Each wall is flat, endless, passes through zero and stands at right angles to its row. A trip goes straight from one point to another. List the walls that it crosses, first one first.
In the rows, 128 means zero.

Walls:
(1): [111 159]
(2): [82 76]
(3): [144 167]
(4): [ 81 118]
(5): [157  70]
(6): [100 153]
Trips:
[145  77] to [125  32] => 4
[134 120] to [131  94] => 4
[180 144] to [143 168] => 5, 1, 6
[178 158] to [140  58] => 1, 5, 3, 2, 4
[203 174] to [ 91 189] => 6, 4

Walls:
(1): [169 116  98 121 101 163 106 116 169 150 133 199]
(2): [ 83 119 178 109 154  85 164 162 137  96 119 136]
(3): [140 188 137  73 108  71 175 171 228 151 201 193]
(4): [188  68 141  76 160 167 128  92 164 156 123 110]
(5): [180 145 121 212  30 140 112  97 203 133  86  97]
(6): [ 98  97 113 159 128  88 126 188 157  39 114 150]
(7): [183 107 110 112  39 104 146 118 173 155 168 128]
Trips:
[142 113 115  42 152 197 106 161 121 197  72 102] to [150 101  92 125 128 141  64  96 151 147  82 135] => 5, 7
[117 149 178 122 110 114 157 178  92 148 118  62] to [129 151 189  78 120 102  88 169 114 104 118 176] => 3, 6, 1
[ 89  74 136 127 176  60 122 105 153  71 120 100] to [108  78 124  58 133  65 190 100 144  69 127 155] => 3, 7
[128  84 130 204 220  98 130 114 111 132 140  96] to [ 92 187 129  93 138 112  70 154  50 133 153 122] => 4, 6

Walls:
(1): [213 152  91 187  82 146 133 107 124 114  90 103 133  92 172 136 158 104
 158 116 116 137  83 125 163 168 107 140 103 153  92 152 123 109 155  94
 181 117 103 150 142 146 117 107 195 123 118  65]
(2): [130 108  61  99 147 115  48  61  87 116 170 177 124 177 111 139 145 150
 116 218 106 139 154  82 113 172 144 152 158 181  65 106 171 115 120 137
  96 149 125 131 120 157 132 125 163 110  76 135]
(3): [108  90 164  31 162 120 146 101 131 165 123 147 130 133  91 106 143 114
 111 114 155 118 176 125 107 168 142 101  60 181 126 182 147 184 150 101
 127 141 120  84 209  69 146  81 121  88 105 139]
(4): [149 122 155  90 147  90 159 181 143 105  87  92 181 132 111 131  91 174
 152 161 123 124 161  95  95 190 131 177 135 143 174 153  96 117  99 137
 157 126  92 117 184 141  94 152 101  85 138 128]
(5): [121 124  97 131 147  96 126 103 107 182  47 139 160  92 111  96 162 101
 135 151 128 142 144  85  86 144  93 110 161 108 127  85 136 115 106 106
 140 204 112 169 162 134 115  92 166  94 109 141]
(6): [135 115 128 129 115 170 120 121 212  88  87 179 150 128 182 101 155 110
 111 147 115 137 116 110 118 201 140  91 104 173 155 140  98 123 170 165
 123 130 157 126 125 112  81 207 170 142 201 110]
(7): [179  74 168 145  89  56 138 161  64 152 109 101 127 167 165  89 144 179
 151 108  58 141 129 107  91  49 139 110 157  89 104  82  89 136 123 106
  61 116  65  71 116 150 122 127  94 127 126 109]
(8): [105  95 112 154 196 191 128  94 128 140 183 102 127 122 135 131 141  76
 128 130 178 161  92 148 114 119 200 153 144  97 142 161 103 144  78 138
  89  43  90 162 104 157 110 101 137 118 169 108]
(9): [ 98 108 173 164 160 137 198  36 180 126  93  93  22 122 160 180 146 111
 162 134 147 130 121 195 177  72 135 142 123 148 132 141 172 109 128 153
 111  94 145 150 114  81  91 148 178  93  92 143]
Trips:
[133  82  92 142  97  77 206 183 181 111 171  91 136  92 140 133 154 141
 147 152 108 138 150  97 164 128 109 169 138 136 147 139 100 159 105 117
 153 117  58 140 136  81 119 126 152  77 130 120] to [152  87 195  45 144 145  87 108 124  88 133 156  62 181 139 119 155  76
 143   7 176  94 112 143 134 106 111 100 206  82 141 181 125 218 146 163
  81 161 120 112 113 144 154 120  93  62  58 155] => 5, 1, 4
[142 100 122 172 153  85  87 114  89 124 175 141  61 122 135 151 136  98
 159  82 127 160 101 146  88 112  88 146 119  85  84 102 188 144 105 129
 103  87 135 110 126 158 131 131 146 131  87 108] to [120 105  74 175 193  93 170 125  69 107  98 107 148 146 117 133 107 170
  70  80 127 161 155 144 145 103 145 146  94 157 102 160 154  83  94 124
  96 170  77 101 108 130  98 125 146 108 132 180] => 5, 1, 4, 3
[ 59 151  83  80 151 179 140 198 126  82 127 191  81 140 135 139 134  84
 139 136 126 150  90 117  66 163 197 115 171 132 146  89 114 123  89 106
 149 144  76 113 142  52  85 136 134  66 123 213] to [143  85 132 183 113  90 134 146 130 127 162 114 207 155 183 118 147 128
 136 200 121  69 190 115 109 128 169  73 103  98 132 194  92 123 104  90
  51 105 135 109 145 129 154 170 128  46 103  99] => 7, 5
[185  96 168 130 113 158 160 151  66 160  44 128 159  81  68 137  86 135
 189 131 158 153 148 167 119  78  95  68 167 143 138 153  47 148 114 186
  89 157 146 137 123  99  99 132 126 182 118 124] to [ 97 117 139 147 101 104 134  99  92 143  97 172 131  96  70 126 125 138
 143  82  69 102 168 129  72 110 126 176  78  91  88 131 125 154 128 156
 131  93 130 159 150 176 171  96  99  64 154 113] => 9, 3
[106  99 141  66  93 194 125  85 140  93 133  94 113 168  88 147 119 136
 126 139 161 129  94 115  92 100 141 123  61  85 120 132 126 111  76 155
 126 136 170 140 199 107 142 145 138 118 148 179] to [188 135 117  68 102 191 103  96 131 136 139 150 111  82 147 136 153 163
 146 129 185 142  68  92 149 127 138 162 159 161 159 115 102 104 167 114
 114 149 185  81 142 112 116 130 126 124  65 138] => 2, 4, 8, 1
